Each point is reached from the start by the listed moves, each made 0, 1 or 2 times, or once backwards (-1), plus a little noise. Say if it took an odd or an even number of moves. Then give how often each move was made.

Moves:
(1): [ 42 -10  17 -19]
(2): [10 55  7  1]
(3): [ 0 -4 37 14]
Start: [ -4  -2 -18   1]
Points:
[ 17 104  33  17] -> odd (0, 2, 1)
[-14 -53 -62 -14] -> even (0, -1, -1)
[ 39 -21  74   9] -> odd (1, 0, 2)

Moves:
(1): [56  1  1  4  5 -6 -7 -7  0 11]
(2): [  0  42   3 -13   1   1 -12  -3   1  -3]
(3): [ -8   0  57  12  -9 -18   6  -4  -4  18]
(4): [  2  15 -12  49 -14   8  -7  14  -5   2]
(5): [-9 -3 13 14 51  3  0 -1 13 -8]
(6): [ 5 -3  5 -1 -9 38  1 -4 13 -8]
(7): [ 4  8 -1  6  2  2 38  0 -3  1]
(8): [ 8  1  7 -7  1 -2  5 43  1 -2]
Start: [ 10  20 -13   8  20  -9 -14  13  32  -6]
Points:
[  5  56 119  -2   2 -47 -45  85  32  21] -> even (0, 1, 2, 0, 0, 0, -1, 2)
[-39 -21  55  38 -13  54  52  12  54 -13] -> even (-1, -1, 1, 0, 0, 2, 1, 0)
[-48 -41 -44 -28  89  12   6  10  54 -47] -> odd (-1, -1, -1, -1, 1, 0, 0, 0)
[ -5 -50  81 -19  67   0 -23  33  66  -5] -> odd (0, -1, 1, -1, 1, 1, -1, 1)
[-22  64 121 101  69  48 -24 -36  70   2] -> odd (0, 1, 2, 1, 2, 2, 0, -1)

Moves:
(1): [ 28  12  -5  15 -14   6 -15   8   3  -8   8  -3  -9   5   2]
(2): [-12  22 -19   1  13   8   3  11  20  -2 -16   4   7   7   5]
(3): [ -7  11  26  14 -11   4   6   2   0   0 -11   9 -11   5 -14]
(4): [-12  -6 -13  32  14  -2  -9  -1   1  13   6 -10   1  -5 -14]
(5): [16 13  8  4 24 -5  4  2 -1  6 -1  3 -2 -9 -7]
(6): [  3  -3  -9  -2  -2  46   3  18  -8  17  15  -4  -3 -27   0]
(7): [  5  -2  -7   9 -14  -8  34  -9  -3  10   2   2  -4  -5   3]
(8): [ 4 -5  6 -8 -4 -7 -4 24  4 16 -4  6 -1  2  0]
(9): [ -2 -23   5   1   5   4   5  -7  28  -1  -5   9  -5   1  -7]
(10): [  3   7 -12 -15  -1   6  -8 -15   2  15  -1   0  11   9  -2]
(11): [-14  11  10  11  -2 -11   8 -10   4  -7  43  -2  -2   9  -7]
(12): [ -3 -11  -9   0  -1   6   0  -8  -7  -4  -7  53  -8   6  -5]
Start: [ -1   3  -7 -21 -15   3 -22 -15   8  10  -5   7  -4  13   3]
Points:
[ 18  68  32 -33   8  87  14 -47  32  43  98 -30  -6 -22 -35] -> odd (0, 0, 1, -1, 2, 2, 0, -1, 1, 2, 2, -1)
[ 84  44  -9 -31 -14 117 -20  36 -54  33 -38 121 -41 -44  -6] -> odd (1, 0, 1, -1, 2, 2, 0, 0, -1, 0, -1, 2)
[-83  26 -53  42  24   0  44 -36  34  -5   4  55  -5  18 -11] -> odd (-1, 2, 0, 1, 0, 0, 1, -1, 0, -1, 1, 1)
[  75   21  -36  -28 -110   86   14  -45   31   34  -25  -31  -17    8
   21] -> even (2, 0, 1, -1, -1, 1, 2, -1, 1, 2, -1, -1)

Moves:
(1): [ 10   7   6  14  -5  13  -6 -35  -3  -6 -13 -15  -5   2   8  -2  -1  16
   2  -9]
(2): [  0   0   9   8  -5   9  -4   7  15 -11  13  -1  13  -2  -3  -8   6 -10
 -12  -9]
(3): [ 10   0  14 -12 -30 -16  -5   2  -4  15 -28 -16   3  16  -6  -5   5 -28
 -19 -22]
(4): [15 -4 -9  7 -5  1  6 15 -7  2  9 -7 -6 -5  2  5 -6 -5 10  1]
(5): [  1 -20   2  -5  22  27  -2   6  -6  -3   4  -1  -5 -14  -9   2  -8 -17
  12  -5]
(6): [  2   2   0  10  12  15  14  16   4  10  -6   0   1   0   2  13  -3 -14
  -7  -5]
(7): [  7  10  22   3  17 -10   9  -7  -3  -3   0  -7 -19 -19   0  -6 -12 -10
  -6   1]
(8): [  6   9 -17  15   6  -2  23   0  10  -7 -27  27 -14 -26 -17 -21  -7  15
  18   8]
(9): [  5  -5  -6  15   4 -24   2 -13  12 -10  17  14   1 -35  -4   9 -23 -16
   9 -15]
(10): [  6   0  -9  -7  -1  -4 -20   5  -2  -4   1   2  -3  -3   4  -1  12  14
  -5  11]
(11): [  3 -12   8  13  -6   4  25  19  29  -2  -5  -4   8 -22  10  14 -12   9
  13 -16]
(12): [  7 -14  -1   8  -1 -13  -3  18  -4   9  -9  10   6  16  -2   0  11   3
  11   3]
(13): [  4  -1   7   0   1 -10  -8 -26 -19 -12   0 -16  27  11  13   6 -12   3
 -15  14]
(14): [  1  14  -9  -3   5 -24  -4  -8 -15  -7   3 -18  -1  -4 -33   9 -17  10
 -17 -21]
(15): [-20  -1 -20  -5  28  21   5  18   6  15  -9  17  24  22  19 -20  18  -5
   8 -29]
(16): [-12 -11  -5   7  -2  -7  -3  15   4  18 -11  -7   2   2  -3   1   8  -5
   4  -1]
(17): [ -1  -3 -11   3  19   6   4  -5   7 -12  -2  -7 -20  11  -4  -7   2   1
   8   8]
(18): [  8  -4  -3  -5  -6   7 -11  -6  11  12   4 -10  11   8   4 -14 -12   4
  -1   1]
(19): [ -9  15  -1  -4  -5   1 -10  13   3  -1  -1 -13  12   2  -2   9   9   0
   8  -4]
(20): [ -1  10  -2   6 -11  14  -2  18  -9  -7 -11  16  -9   3  -2   1 -22   2
  -3  -4]
Start: [  3 -13  -3 -14 -10 -10  16  11 -11 -10   0   0  -1   3   0  -5  11 -14
  -4   4]
Points:
[   4  -20   -4   51  108  -20   76   30  -65  -32  -50   -7 -108  -50
  -50   39 -109  -78  -21  -12] -> odd (0, -1, 0, 0, 1, 2, 2, 0, 1, 0, 0, 0, 1, 1, 0, 2, 2, -1, -1, 2)
[ 44 -16 -89 -14  17  50 -27 121  -1   6  18  16 -40  52  30  -3 -25 -21
  49 -26] -> odd (0, -1, 0, 2, 0, 1, 0, -1, 1, 2, 0, 1, -1, 0, 1, -1, 2, 2, 1, 2)
[ 83 -25  33  -6 -78 -29  -8  42  -7   6  48 -45 -23 -12 -55 -46 -21  -4
 -33   5] -> odd (0, 2, 0, 2, 0, -1, 1, 0, -1, 0, 0, 1, -1, 1, -1, 0, -1, 2, -1, 0)
